Rows are points. Each copy is the shape, with its points in the same order, stretched, turned, moved and blurred by noise. Is it also mirrored, or only turned?
(in the rows, 128 means zero)

Shape (8 x 3):
[[153  78 118]
 [132 152  88]
 [140  85 169]
 [164 163 103]
 [132 157  62]
 [125  94 113]
 [124 110 103]
 [145 187 103]]
Copy 1 (8 x 3):
[[173 138 177]
 [138 137 103]
 [155 111 178]
 [151 106  94]
 [141 146  84]
 [151 145 157]
 [143 145 135]
 [131 106  74]]
Copy 1 is: mirrored
Copy 2 (8 x 3):
[[190 125 141]
 [ 94  89 125]
 [193 161 120]
 [120  86 101]
 [ 82  71 131]
 [149 127 146]
 [129 114 142]
 [ 76  85  97]]
Copy 2 is: only turned
Copy 3:
[[ 45 140 141]
 [132  92  94]
 [ 81 188 174]
 [144  78 144]
 [127  69  70]
 [ 72 147 105]
 [ 87 133  97]
 [180  79 122]]
Copy 3 is: only turned

Shape:
[[119 143 117 106]
 [106 106 136 101]
 [160 171 140 195]
 [102 158 132 128]
 [119  81 133 110]
 [174  71 171 105]
 [125 139 167 121]
 [105 144 146 126]
 [132 162 143 220]
 [131 179 140 112]]
Copy 1 (10 x 4):
[[109 135  99 149]
 [ 79 104 143 134]
 [221 190 139 147]
 [121 149 125 180]
 [ 74 106 159  97]
 [132  42 156  66]
 [139  92 142 160]
 [121 125 140 169]
 [203 212 181 162]
 [157 123  85 183]]
Copy 1 is: mirrored
Copy 2, 10 rows:
[[126 160 123 143]
 [109 138  95 112]
 [126  86 164 100]
 [136 152 133 116]
 [ 98 121  85 115]
 [102  59  63 103]
 [137 107 106 100]
 [133 135 119 101]
 [121  78 170  69]
 [154 147 140 139]]
Copy 2 is: only turned

Shape:
[[151 109 137  84]
 [136 120  64 109]
 [121  90 151 174]
 [161 125 172 136]
 [145 139 168 154]
 [133 120 120  87]
 [ 71 165  77 145]
 [ 96 202 129 149]]
Copy 1 (8 x 4):
[[148 171 154 150]
 [150 132 179 103]
 [ 50 129 134 141]
 [113 183  95 152]
 [104 159  84 164]
 [149 143 155 152]
 [109  57  91 157]
 [125  88  24 184]]
Copy 1 is: mirrored
Copy 2 (8 x 4):
[[167 147 143 103]
 [133 132  98  71]
 [147 146  93 157]
 [181 131 122 146]
 [165 114 118 155]
 [146 143 137  95]
 [ 87  96 106 113]
 [118  75 117 140]]
Copy 2 is: mirrored
Copy 3, 8 rows:
[[107 108  93 133]
 [135 166  74 152]
 [124 142 144 170]
 [ 95  97 135 115]
 [113 113 148 111]
 [128 114  95 140]
 [184 170 129 101]
 [157 128 157  50]]
Copy 3 is: mirrored
Copy 4, 8 rows:
[[174  99 121 151]
 [112 136 158 200]
 [133  96 182  90]
 [140  59 124  97]
 [107  70 135  91]
 [142 120 114 156]
 [ 49 176 143 155]
 [ 26 121  99 123]]
Copy 4 is: mirrored

Shape, 10 rows:
[[130 154 169 169 136 138]
 [123 161  97 114 126  92]
 [110 109 135  93 102  96]
 [104 153 113 121 140 129]
 [139 159 123 249 137 137]
 [ 84 148 103 130 107 104]
 [143  82 114  96 108 134]
 [103 101 129  94 103 141]
 [139 143 131 115 168 127]
 [149 153 100  99 100 132]]
Copy 1, 10 rows:
[[135 147  88 144 138 167]
 [147 116 132 132 106 105]
 [144  92 141  98 150 143]
 [127 132 139 156 126 137]
 [109 161  78 161  62 189]
 [149 121 158 146  93 143]
 [ 94 102 133  62 154 136]
 [122 114 159 109 162 152]
 [111 108  95 133 156 116]
 [136 138 139  88 126  84]]
Copy 1 is: only turned
Copy 2 (10 x 6):
[[ 85 104 132  95 137 125]
 [131 198 136 156 170 117]
 [163 168 123 138  87 106]
 [122 141 160 158 168 104]
 [ 60 130 174  27 183 141]
 [121 184 154 137 145  70]
 [194 137 124 120 107 142]
 [167 123 131 140 103  87]
 [129 122 154 170 165 162]
 [154 166  83 140 170 109]]
Copy 2 is: mirrored
Copy 3 (10 x 6):
[[132 126 158 167 145  69]
 [ 94 171 103 169  93 157]
 [ 99 110  72 123 127 144]
 [132 166 101 146 129 111]
 [111 143 229 231 158 109]
 [108 147  96 178 137 145]
 [128 102  83  86 133 163]
 [149 107  68 103 156 133]
 [111 175 120 115 106 106]
 [156 134  76 158  88 158]]
Copy 3 is: mirrored

Shape (9 x 6):
[[128 166 104 152 127 151]
 [119 173  99 109  89 137]
 [ 59 132  91 169 144 129]
 [ 78 156 117 135 130 158]
 [129  47 146 120 149 102]
 [120  85 145 156 104 134]
 [ 98 183 141 136 110 136]
 [131 101 144 144 142 100]
 [154  80 146 125 100  70]]
Copy 1, 9 rows:
[[124 113 129  97  78 116]
 [120  78 142  91 117 117]
 [144 135 201 133  70  79]
 [107 112 157 126  85  87]
 [162 123 160 184 179 164]
 [167 106 148 183 123 126]
 [122 115 121  99  94  78]
 [155 140 136 140 136 130]
 [197 116 136 139 182 161]]
Copy 1 is: mirrored
Copy 2, 9 rows:
[[138 169 113  74 108  94]
 [171 163 152  92 123  58]
 [166 171 151  33 122 188]
 [127 161 165  43 138 124]
 [148 115 145 183 170 201]
 [158 122 112 110 188 163]
 [137 123 166  52 114  90]
 [149 105 135 138 127 165]
 [194  81 129 193 150 150]]
Copy 2 is: mirrored

Shape, 11 rows:
[[112 134 125  88 110 116 161 113]
 [167  57 100 130 172 119 139  96]
 [149 164  98  76 137 156 135  99]
 [112 164 153 126  58 192 102 160]
 [120 117 154 171  99 155 108 137]
 [120 102  88 147 150 113 140 156]
 [138 126  80  79 113  84 115  96]
 [ 97 140 156  75  71 187 111 159]
 [165 130 120 105 144 119 164  83]
 [203 107 107 104 139 105 160 123]
 [ 92 158 160  90 122 121  82 165]]
Copy 1, 11 rows:
[[136  88 144  92 149 134 119 117]
 [124 100  81 162 156 153 158 149]
 [101 122 152  89 206 131 141 155]
 [116 138 193 133 110  73 146  80]
 [141 122 152 165  84  89 160  98]
 [152 126 127 179 118 150 120 140]
 [153  91  95 123 207 110  88 142]
 [ 81 120 167 110 112  87 112  83]
 [131  96 120  99 190 155 171 127]
 [139 113 102 126 202 169 161  91]
 [114 179 126 110 103  89  82 123]]
Copy 1 is: mirrored
Copy 2 (11 x 8):
[[123 123 121 159 153 129 117 141]
 [109  80 141  96 134 158 102 202]
 [120 134 114 139 134  80  99 168]
 [116 213 140 134 115 123 138  84]
 [121 177 143 113 127 163 153 132]
 [137 106 117  79 125 161 114  98]
 [105  87 147 120 179 102  96 142]
 [ 87 188 117 163 126 125 127  83]
 [138 101 136 145 149 114 106 213]
 [121  77 171 121 117 119  97 188]
 [ 91 139  95 136 144 125 180  85]]
Copy 2 is: mirrored
Copy 3:
[[103 137  92 150  83  90 145 121]
 [168 126 131  90 187  36 192 127]
 [124 190 106 136 109  97 181 186]
 [ 79 180 141 152 135 196  43 186]
 [113 137 167 116 155 148  62 147]
 [189 143  82 116 141 116 128 103]
 [129 192 123 180 122  67 165  80]
 [ 60 184  90 135 135 176  75 166]
 [128 119 139 135 105  63 207 153]
 [157 114 146 155 141  92 214 130]
 [ 77 187 111 101 106 212  96  84]]
Copy 3 is: only turned
